Each wall is flat, endless, passes through zero and stands at right angles to its row. A trip goes straight from one point to another. List the walls that it crosses, first one first.

Walls:
(1): -8,-16
(2): 18,22
(3): 25,-23
(4): -26,8
(5): 23,-10
(6): -10,15
(7): 15,-39
Trips:
5,-32 to -23,21 -> 4, 5, 3, 6, 7, 1, 2
6,-31 to 3,-25 -> none
-33,14 to -8,-37 -> 7, 6, 3, 5, 4
-17,1 to -17,-60 -> 7, 6, 3, 5, 4
44,-31 to -10,34 -> 1, 7, 6, 3, 5, 4
13,26 to 23,31 -> none
-16,5 to -2,-13 -> 7, 6, 3, 5, 4
-27,19 to -7,-57 -> 1, 7, 6, 3, 5, 4
-3,12 to -21,4 -> 2, 1

Walls:
(1): -22,-3,-7,-60,-46,6
(2): -12,-14,-6,0,-1,8
(3): 55,12,9,-4,19,20
(4): -22,-15,10,24,-12,22
(5): -26,-1,-9,29,5,8
(6): 2,32,-1,-1,-2,5
Trips:
-10,7,25,-14,12,-5 to 25,9,33,-8,11,6 -> 3, 1
12,-19,18,-8,-9,13 to 20,25,-6,-34,-7,58 -> 6, 4, 2
-31,15,5,-12,-25,-1 to 1,-11,-13,-2,1,-2 -> 6, 4
-51,-21,15,18,49,-8 to -18,5,-46,26,0,-19 -> 6
-21,7,-13,41,-4,1 to -22,-28,21,20,5,19 -> 6
8,-11,7,-10,-33,1 to 3,6,0,3,-18,-17 -> 2, 4, 6

Walls:
(1): -1,-60,-15,-11,7,35,-36,-18,22,-41,-16
(2): 17,-18,-23,-17,-27,20,-27,25,-9,6,-6
(3): 14,37,8,-20,17,8,-9,28,38,18,-24
(4): 9,7,-25,9,-55,25,34,8,10,-45,-2
(5): 15,26,10,-17,2,4,16,-14,6,-20,24
Trips:
16,41,22,11,-7,-32,-21,16,32,15,22 to 2,-20,-17,0,5,-35,18,13,-3,-12,-2 -> 5, 3, 4
3,21,26,-31,4,-25,27,-29,-46,-3,-7 to -26,-36,-17,-46,-3,36,12,28,-20,10,-33 -> 2, 5, 1, 4, 3
-20,15,20,-11,-7,19,-3,-7,-14,25,13 to -10,-8,19,6,-41,-5,-3,5,-31,10,10 -> 3, 2, 5, 4
-3,-17,-12,-19,-1,-8,2,-22,16,-14,14 to 40,-31,-5,23,-48,10,-20,7,4,25,6 -> 2, 5

Walls:
(1): -23,-6,34,-20,-7,-9,-15,-49,-3,31,13,-1,-11,-7,24,-13,15,21
(2): 7,-11,-12,3,-14,-9,-3,-5,-27,25,24,-11,34,18,-5,4,24,22
(3): 32,-8,32,-8,0,6,27,-12,-37,-5,17,-8,7,-4,-5,5,27,15
(4): 35,-30,27,6,24,7,7,18,-11,-19,-28,13,-9,20,-1,-8,-29,10
(5): 33,5,-15,12,4,6,4,-33,5,-15,30,5,-6,-3,9,7,-20,3
(6): 3,0,21,5,-8,6,14,5,14,-9,-22,-4,-8,14,-3,-1,35,-17
(7): -12,10,12,6,-10,-22,-7,-52,7,12,14,12,15,12,-5,18,6,-38
Trips:
16,9,-14,20,31,21,-10,-14,36,16,-12,-10,9,-11,1,-11,-39,5 to -2,18,4,-12,-41,0,-8,20,-40,-35,-8,-25,-3,-7,16,-19,-33,-7 -> 5, 3
22,14,-1,-47,-3,-20,3,-5,-8,6,-37,-3,-21,15,6,1,5,-18 to -15,16,-4,0,-16,12,6,0,5,-33,-19,28,12,-7,9,-5,-12,-50 -> 3, 1, 4
-11,8,18,9,-40,-17,-10,19,-18,-3,-18,9,13,-1,12,31,24,-15 to 9,29,18,2,-7,-28,-38,43,-9,-16,-5,3,-14,-6,-18,5,-41,1 -> 3, 2, 4, 7, 6

Walls:
(1): -23,-9,0,-12,15,-13,-19,30,21,7,24,-28,-18,-11,-8,-26,-3,-6,9,-33,13,13,11,12,-37,9,7,-21,-15,-22,13,-34
(2): -4,1,-11,-5,-18,-21,-20,-6,-21,-17,-4,9,16,-3,21,-20,-3,23,-13,-20,-8,-8,3,-32,2,0,-19,20,7,-38,-12,13
(3): -5,-3,-1,-12,-39,19,-7,-7,-9,-32,11,-14,-15,-10,8,46,3,-32,-1,15,18,-2,-2,7,14,5,1,-3,-19,27,-17,15
(4): -9,0,-13,-19,12,7,11,20,-6,20,16,-14,-22,21,8,0,4,-45,-7,-28,-38,-31,22,13,13,-2,-5,15,60,-2,4,3
(5): -23,23,20,11,-14,12,-19,10,31,-2,-6,8,3,-14,21,4,21,9,-7,-4,28,20,2,11,-3,10,-26,-5,-3,-20,-14,9
(6): -13,4,10,-25,-9,42,21,12,-1,34,-33,-6,-2,-5,33,4,-21,24,17,14,4,-6,-18,-35,-2,14,19,-20,-3,-11,-8,-25
(7): -12,-15,10,37,-6,4,-29,-7,-33,-7,-22,20,25,-13,-21,48,16,22,-20,-13,7,34,8,-7,16,-26,-26,-11,-11,2,1,-19
(8): 2,-7,-14,-6,30,12,4,29,-7,-2,9,-49,-8,-27,-14,-4,6,0,-10,-30,-41,5,-14,-20,-23,-7,44,0,-16,11,-23,27
(9): 11,-3,27,10,7,-51,1,12,-8,-19,-18,-27,3,-14,14,-1,34,-1,5,27,8,4,5,-2,-7,29,14,-3,8,-39,-28,-22
Trips:
42,3,-4,1,-13,4,-5,15,-6,-6,-15,-16,23,17,-1,25,-1,32,-30,4,-15,-4,-16,4,-2,-11,-3,-3,2,-5,-35,17 to -5,-37,-32,9,16,-5,-15,43,-8,7,-23,26,11,15,-33,-28,-22,-36,-1,42,-27,10,7,6,14,-10,-26,5,24,-7,28,-9 -> 6, 3, 4, 9, 8, 2
-10,9,-41,20,23,-7,0,-3,-3,1,-29,2,-30,-8,7,29,19,-1,-11,-12,3,-13,0,-11,39,-3,2,1,-6,5,6,12 to 35,24,2,-11,14,-27,-3,-37,-17,19,-16,8,-10,-2,-14,-16,-1,-17,23,2,20,18,-11,-9,1,-13,-12,-34,-13,14,20,-7 -> 2, 8, 4, 3
-24,-11,0,-35,9,-7,25,22,31,-7,23,-19,23,28,12,15,-2,12,4,45,12,20,-33,19,-4,-20,-36,18,18,-25,-4,-8 to 20,10,38,7,22,10,-9,-28,6,5,35,17,-15,-54,-22,2,-12,5,-10,-34,14,21,0,-17,-14,-28,-9,35,12,-55,-11,-8 -> 2, 4, 6, 7, 8

Walls:
(1): -19,-5,7,6,31,-20,-23,5,-35,26,-21,1,14,3,-23,2,1,11,-23,-30,11,-24,6,-15,32,-1,-1,-11,-16,-29,14,10,-8,-3,-1,-5,-5,4,10,8,17,-15,-17,4,24,17,-19,16
(2): 3,-2,7,-25,1,-23,-15,12,13,-31,-7,-6,-16,-8,8,18,-11,-2,-37,8,-15,17,-4,-42,-2,12,-5,24,16,-31,-6,16,-19,29,13,3,7,-6,8,-17,-6,-11,-10,33,22,11,5,19
(3): 21,4,-3,-2,-24,-27,-24,-17,-8,-1,1,-6,-2,-10,4,0,-13,-4,40,-22,10,-15,-24,-9,-3,25,-2,-10,1,-14,-5,12,3,0,17,-7,17,21,-14,11,4,-17,-2,8,-8,21,16,-4
(4): -2,9,6,-26,-33,-28,-20,31,-7,0,-13,-29,-1,4,-9,6,-9,3,-2,-40,-4,-22,3,5,-17,-12,2,7,5,22,-8,-12,-1,23,8,-27,5,23,8,-3,0,57,-5,14,22,5,2,12
(5): 15,-5,-9,19,-21,18,-6,9,6,29,-10,-24,0,25,-26,1,2,-9,3,30,16,34,-12,-4,10,-17,0,16,22,6,3,33,4,42,-13,2,-1,23,10,-20,17,20,1,11,10,10,9,15
(6): -3,10,-6,10,11,19,-16,9,-2,-15,1,12,18,-22,2,-25,11,-19,12,7,0,15,25,31,2,-2,53,9,-24,5,17,5,-27,-13,-35,-5,2,-9,11,16,13,-22,7,-7,4,-7,28,28
(7): -8,-1,-11,21,1,-7,13,2,-20,17,-23,3,-28,17,17,-3,-3,34,-10,-17,37,-23,-12,9,-39,24,-15,11,-24,-15,-10,-49,-1,-11,-25,14,-44,-23,22,-32,12,-7,7,44,2,-7,-6,13
(8): 7,10,26,25,54,4,35,-9,16,-2,5,-17,-2,-60,3,-4,-24,6,25,39,13,36,26,5,12,-9,-9,-4,-5,21,9,-7,11,18,-1,11,-3,22,-3,-13,18,13,22,12,4,2,24,-20
(9): -6,-31,-10,-10,-7,50,-18,-26,-23,3,6,-7,20,-5,-2,-9,22,13,0,-23,-3,-5,4,16,16,6,-3,4,-25,21,-11,12,28,27,16,14,-2,-26,19,-6,14,20,5,5,-2,-3,15,17
Trips:
37,-12,-19,-22,8,-9,18,-10,-4,-29,4,14,-20,-1,-12,6,-25,34,11,-18,-1,-1,8,-19,0,-12,-14,26,-19,-9,-37,-2,-31,-37,10,-18,-3,19,29,-22,8,3,12,17,28,31,-25,8 to -6,20,-11,-30,8,6,-29,23,-16,1,-3,3,4,-6,19,-11,19,24,3,-3,-6,-13,-13,16,19,-2,-1,22,-3,-4,12,3,5,18,21,5,7,-9,3,8,7,-17,15,-21,-4,17,24,-3 -> 9, 6, 7
-29,-14,-4,20,-26,-2,10,6,22,4,-11,19,22,2,5,-39,2,36,29,-1,-17,40,-13,1,11,20,-32,-13,5,-25,-4,-26,13,2,24,-35,19,7,-17,21,9,-26,18,-8,-14,13,20,-15 to -12,13,-9,-18,-21,-23,12,6,-2,34,-3,8,31,4,14,-3,-19,12,-20,-14,-33,2,-7,-20,-10,10,-2,-23,-43,-15,1,-6,-3,44,-33,2,5,-24,-7,-6,27,-11,-9,-12,-24,-28,9,35 -> 8, 9, 7, 1, 6, 2, 4, 3
-7,-8,5,-11,24,-17,7,2,30,-1,-27,-10,-9,-22,-8,24,15,-21,13,-13,47,19,-2,16,10,-23,-19,-21,1,-37,6,18,-7,-16,-12,-8,-9,-7,10,-30,2,2,-7,16,19,1,1,-6 to 13,-38,-1,19,-10,-7,-31,35,-3,-18,3,-28,-14,-10,-59,-39,21,17,-1,40,-2,12,-18,-23,-7,-48,15,7,-12,22,-31,-49,-5,20,-15,13,-14,22,-8,-21,-10,-12,-12,2,-5,-17,-16,-1 -> 4, 6, 1
10,12,-2,-32,25,-28,3,-23,29,-11,5,-9,31,-34,16,-7,-3,13,-3,-4,-44,-8,56,38,7,-5,4,-24,0,-29,5,-5,-8,25,4,0,4,22,-1,4,-8,27,10,-16,7,1,12,-23 to 6,4,-12,-11,29,-4,-10,18,-5,5,33,5,29,12,49,12,-2,5,7,-24,-14,6,38,22,-6,-5,-26,7,0,5,-14,-25,19,25,-43,-5,-5,-16,6,-14,-1,-22,-12,-9,41,12,10,18 -> 9, 1, 7
-15,0,13,-11,12,5,33,11,-13,-25,14,-3,-26,20,-17,6,14,1,-6,-2,10,35,51,-28,1,-10,6,17,-2,10,4,4,7,1,-5,4,6,17,-5,-9,-15,25,5,-33,-17,-11,-14,-31 to -3,5,7,-15,8,-4,13,-6,-5,-49,5,23,-20,12,-1,24,-24,-31,4,14,10,-17,5,-23,6,-15,-24,10,18,20,32,0,1,15,-15,44,-2,-12,-7,19,0,-10,-1,19,18,-30,-23,8 -> 2, 5

Walls:
(1): -23,8,-2,3,-13,-2,-5,22,7,-7,-19,19,14,-22,-42,3,23,-10,27,17,-5,-21,-11,17,28,-19,-30,-5,-1,-8,-2,-14,11,15,0,-21,-2,-24,-5,-26,3,-17,-6,26,4,46,16,15
(2): -30,-32,25,-20,0,-1,-8,-23,-7,-2,-19,-12,2,21,21,20,-7,-6,-25,-39,-2,-20,-3,10,4,25,-29,2,-9,-3,15,-27,1,13,-9,2,17,33,-42,5,-12,22,-21,-23,16,18,13,16
(3): 9,29,-24,-7,3,1,-9,-18,-7,-10,-34,-2,35,14,17,-6,9,0,15,-3,3,18,-9,2,4,43,-24,-40,2,-20,42,-17,-40,-38,-18,30,14,-27,-16,-7,-10,10,-10,-11,-3,4,-12,-7
(4): -25,11,-11,35,-2,34,1,-10,-6,-5,-9,12,-10,14,15,48,31,16,12,-25,12,-4,-33,16,7,-60,-12,21,-3,-13,1,25,-17,-22,-6,-30,3,6,-9,-28,12,5,-10,25,3,9,-6,6
(5): 24,-6,5,-9,-13,14,-10,-49,37,-13,-6,33,-10,-2,-41,-5,-5,-14,-4,16,-5,-4,28,34,29,10,-9,0,2,37,18,-29,-3,-8,23,-4,17,2,-33,9,-7,-25,-7,3,37,-36,-6,-1
(6): 0,0,27,-5,2,5,-33,-32,-12,32,18,2,-5,-5,-35,15,-12,-31,8,39,-40,-1,-17,10,-13,-1,6,-21,21,-24,4,0,21,20,29,-21,1,24,8,8,11,-5,-4,19,23,23,6,-27
(7): 24,-16,-9,3,-8,-25,-6,-4,-28,-16,18,2,26,8,39,-15,3,-21,4,4,5,-21,-19,-39,-9,-20,-14,-22,19,-13,11,-9,-3,13,-7,-38,-4,0,5,-5,22,8,-18,10,33,19,28,0
(8): 7,-15,-11,10,-22,20,29,29,9,13,-25,5,-4,6,-14,-10,5,-9,17,58,3,26,41,3,3,7,5,22,-43,18,-3,-31,-15,-8,-23,-13,-15,3,-1,-18,10,5,7,-8,11,5,-52,25
(9): 33,-15,-3,-27,-9,14,-8,-20,-14,17,-16,-2,-7,7,-15,14,17,11,-53,-25,4,14,12,-17,-14,33,16,15,18,-3,2,-24,-25,14,-25,-27,10,1,-3,19,-13,17,-4,14,27,16,-2,-49
(10): 6,-4,3,25,18,-11,33,-2,24,0,34,-2,39,10,-8,29,7,11,-25,9,-19,-28,-21,-4,-16,-18,11,-34,-10,20,-14,-30,14,-15,44,-14,-37,-8,20,10,2,-14,7,-16,34,-30,12,11
(11): 12,-8,10,-10,7,2,3,25,32,-2,17,8,5,-10,14,0,-6,-10,5,-23,30,28,-33,-6,21,-4,-12,26,-5,-42,-11,-5,-5,5,45,16,4,-17,-16,-1,23,-14,7,13,-4,41,7,-11
(12): -23,44,0,5,20,-14,-11,-3,24,-6,-26,-9,-26,2,17,21,9,3,-3,0,15,-20,0,-9,0,-32,-9,-7,-8,-20,36,35,12,10,-17,1,-3,-21,24,-39,-3,3,2,5,8,-3,-10,-20
Trips:
30,14,14,4,16,10,27,-5,-21,-7,15,3,5,4,-11,-27,6,12,-27,7,-16,-5,-2,1,-16,-4,20,12,-3,39,26,2,24,25,-19,16,-16,-16,0,23,-9,-7,11,-16,-37,-18,-12,-7 to -44,38,15,-28,-5,-8,27,-23,-28,13,-13,-17,28,-8,-11,-22,23,2,10,-20,-29,52,10,-4,-16,11,6,11,-26,30,-20,30,37,-9,-13,-14,2,-11,2,27,-24,-5,-2,2,-25,-8,-13,9 -> 5, 10, 9, 3
-4,-10,8,28,-5,-12,-1,11,10,-31,-17,-20,16,-6,-12,-9,-7,13,-19,38,-20,2,-39,-16,1,-13,-21,36,24,12,27,-3,23,-14,36,17,-4,-27,-7,-47,-18,-24,20,-2,6,15,9,26 to 35,16,-8,12,27,28,7,5,23,-18,-48,-8,15,19,8,-39,32,1,12,13,19,-2,-4,2,22,23,25,13,9,-26,10,3,-11,20,-30,8,-11,8,-27,-10,-4,-8,0,12,-23,12,-16,17 -> 3, 7, 10, 5, 9
